Every row gives one point. The last column is the point's height on a tilted bowl or saddle (a function of degree 2), plus a little noise. Count its main directions that bend up, bend down and stay straight.

Points:
[[-34  30 -20]
 [ 40  21  46]
 [ 33 -27  60]
 [ 60  53  29]
 [ 45  18  49]
 [ 21 -38  47]
 [ 18 -32  44]
 [-57 -14 -59]
 [  5   8  24]
 [ 47  53  27]
 [ 24  11  39]]
Directions: 0 up, 1 down, 1 straight

Points, 17 rows:
[[ 19 -11  12   2]
 [ 24 -56  -6 -60]
 [  3  -3   5   4]
 [  5  27  19  -5]
 [ -1  13  -2   8]
 [-32 -39  22   4]
 [-19  -2  -5  14]
 [-17  25 -24  31]
 [-29 -30  -6  -5]
 [ -8   3  21  11]
 [ 21  -3  44  22]
 [-12   5   6  11]
 [  3  19  -6   9]
 [ 26  16   0  10]
 [-16 -41 -13 -34]
 [  0 -26  12 -10]
 [ -6  -4 -60  60]]
Directions: 2 up, 1 down, 0 straight

Points (15 x 4):
[[ 12 -20 -18  -5]
 [-13  11  60 -45]
 [ 14  -9   6   0]
 [-23  -6 -54 -45]
 [-19   5 -14 -10]
 [-17   6   9  -5]
 [ 31   5  -9 -10]
 [-41  -9 -15  -7]
 [-19   9 -22 -16]
 [ -1  20   1 -17]
 [-39  15 -17 -15]
 [-15  -7   2  -1]
 [  2  46 -45 -60]
 [-20  18  -1 -14]
 [ -7 -16 -20  -8]]
Directions: 0 up, 2 down, 1 straight

Points:
[[ 15  13  -7  35  14]
 [-16  20  60   1  13]
 [ 58  29  28   2  60]
 [ 20   7   9   8  -3]
 [-16 -12  15  10  -1]
 [ 12   7  -3 -16 -10]
 [ 11 -17 -30  30   7]
 [ 27 -52  48 -12  25]
 [ 27 -22   0   6  -9]
 [ -2  33 -18  16  29]
 [ 36  11  -2  28  12]
 [-15  -4  -5 -39   4]
 [  1  12  20 -16  -3]
 [ 28 -11  -6 -10 -14]
 [ 28   7  19   3   2]
 [ -1  20  22 -24   7]
 [ 12 -13  -6 -12 -14]
 [ 28   3  34   9   7]
 [-26  -6 -38   4  33]
 [  0 -17  25 -29  -8]
 [  6 -37  -7 -28  -3]
 [-15 -44  37  -5   1]
 [ 38 -39   6 -41  14]]
Directions: 3 up, 0 down, 1 straight

Points (22 x 5):
[[ 10 -26  23 -22  43]
 [ -5  37   8   7  27]
 [-19 -19  16  -7  29]
 [ 26 -28  23 -16  47]
 [  8  18  -3 -18  20]
 [-14  26  -8  12  21]
 [ 19   0 -33   0  19]
 [-17  -6  29  -6  30]
 [ -2 -32  23  11  28]
 [  3  18   7  15  12]
 [  6  20  13  29  12]
 [ 14   3 -24  16  18]
 [ -1 -10  24  -4  22]
 [ 23 -10 -24  -4  20]
 [ -6   7 -24  16  15]
 [-18 -47  -8  -7  47]
 [ 22  11  33   1  28]
 [-60 -26 -24  23  60]
 [-18 -29  25   5  31]
 [ 22   6   4 -18  21]
 [ 47  24 -23   7  44]
 [-16   1  11 -25  36]]
Directions: 3 up, 0 down, 1 straight

Points, 25 rows:
[[ 15 -23 -28 -42  29]
 [-47  30  35 -18  60]
 [-18  -9 -21   6  10]
 [ 24  20  11 -42  30]
 [ 13  -8 -18  -1   5]
 [ -4   0   0 -27  10]
 [ 18   7  -3  -2   4]
 [-33  -5  37 -25  39]
 [  4  15   3  -4   5]
 [  9  -9   4  -3   4]
 [ 36 -15 -58 -17  45]
 [-27 -28  -8   3  21]
 [-46  11  19 -15  36]
 [ 53  29 -15  25  43]
 [-25 -30   0 -11  21]
 [ -3  38 -12  -3  20]
 [-11  14   2  -1   7]
 [ -2 -27 -19  12  13]
 [ 28 -15  12  38  28]
 [-12  -7  49 -20  39]
 [ -4  46 -13  26  32]
 [-60  19   5   9  46]
 [ -1  -5 -51  -7  25]
 [  4 -30 -19  31  23]
 [ 20  32  43  38  56]]
Directions: 4 up, 0 down, 0 straight

Points (44 x 7):
[[-12  14 -20  -6  30 -23  36]
 [-14 -31  43   5   0   8   8]
 [  2 -36   1  19  12  23 -10]
 [-18  13 -10  -6 -10 -22  22]
 [-58   8 -47 -13  24   8  60]
 [-13 -24 -10  -3 -22  -1 -10]
 [-17  36 -11  14  19 -29  42]
 [ -6   0 -10  17 -20   7   2]
 [ 11 -26   6   9   1 -15  -7]
 [ -6 -19 -19  28   6  -4  -4]
 [-10 -21  18  -6  30 -26  28]
 [ -9  -3  -8  11  -8  -2  -3]
 [-14  27  12   9 -25   3  25]
 [  6 -28  11  -1  11 -25   9]
 [ 29  24 -12   0  23  -3  24]
 [ -7   6  17   5  -5   0   2]
 [ 11 -17   2  22  10   9 -11]
 [ -3 -15 -37  13  13   3   2]
 [ 26   8  10  13   8 -33  17]
 [  6 -13 -13  21  19   6  -4]
 [  7  22 -21  19 -16   3  15]
 [-14  -3   4  -5 -26 -11  11]
 [  4 -23  -7 -11 -19   6 -13]
 [  7   9 -20 -18   2 -14  14]
 [  9   8 -13 -13  -2   2   6]
 [ -9 -18 -14  20  29  17   7]
 [ 14  15  14  -6  26 -10  21]
 [ 10  10 -30 -14  33 -18  37]
 [ -3   7   5  -8 -15  -4   7]
 [-20   4   2  -7  41  51  34]
 [-21 -15 -17   3 -38  23   8]
 [  5  13  60  -2  16  17  28]
 [ 10  -9   5   2   1  11  -8]
 [ 17 -10 -17 -26   2  22   6]
 [ -7 -18 -28   3  27   3   7]
 [ 10  21 -19 -11  -1  -9  18]
 [-10  13  -7   5  26  -7  15]
 [-27  19  11  30 -16  -8  27]
 [ -8 -28  -6   5 -17  16 -15]
 [ 10  22  15  -8  59   2  53]
 [ 18  22  -5  15 -11  -1   9]
 [  6 -10  -2   2 -18  16  -6]
 [ -5   1 -22  12 -11  -7   2]
 [ 24 -15  -2 -30   8   1  11]]
Directions: 4 up, 0 down, 2 straight
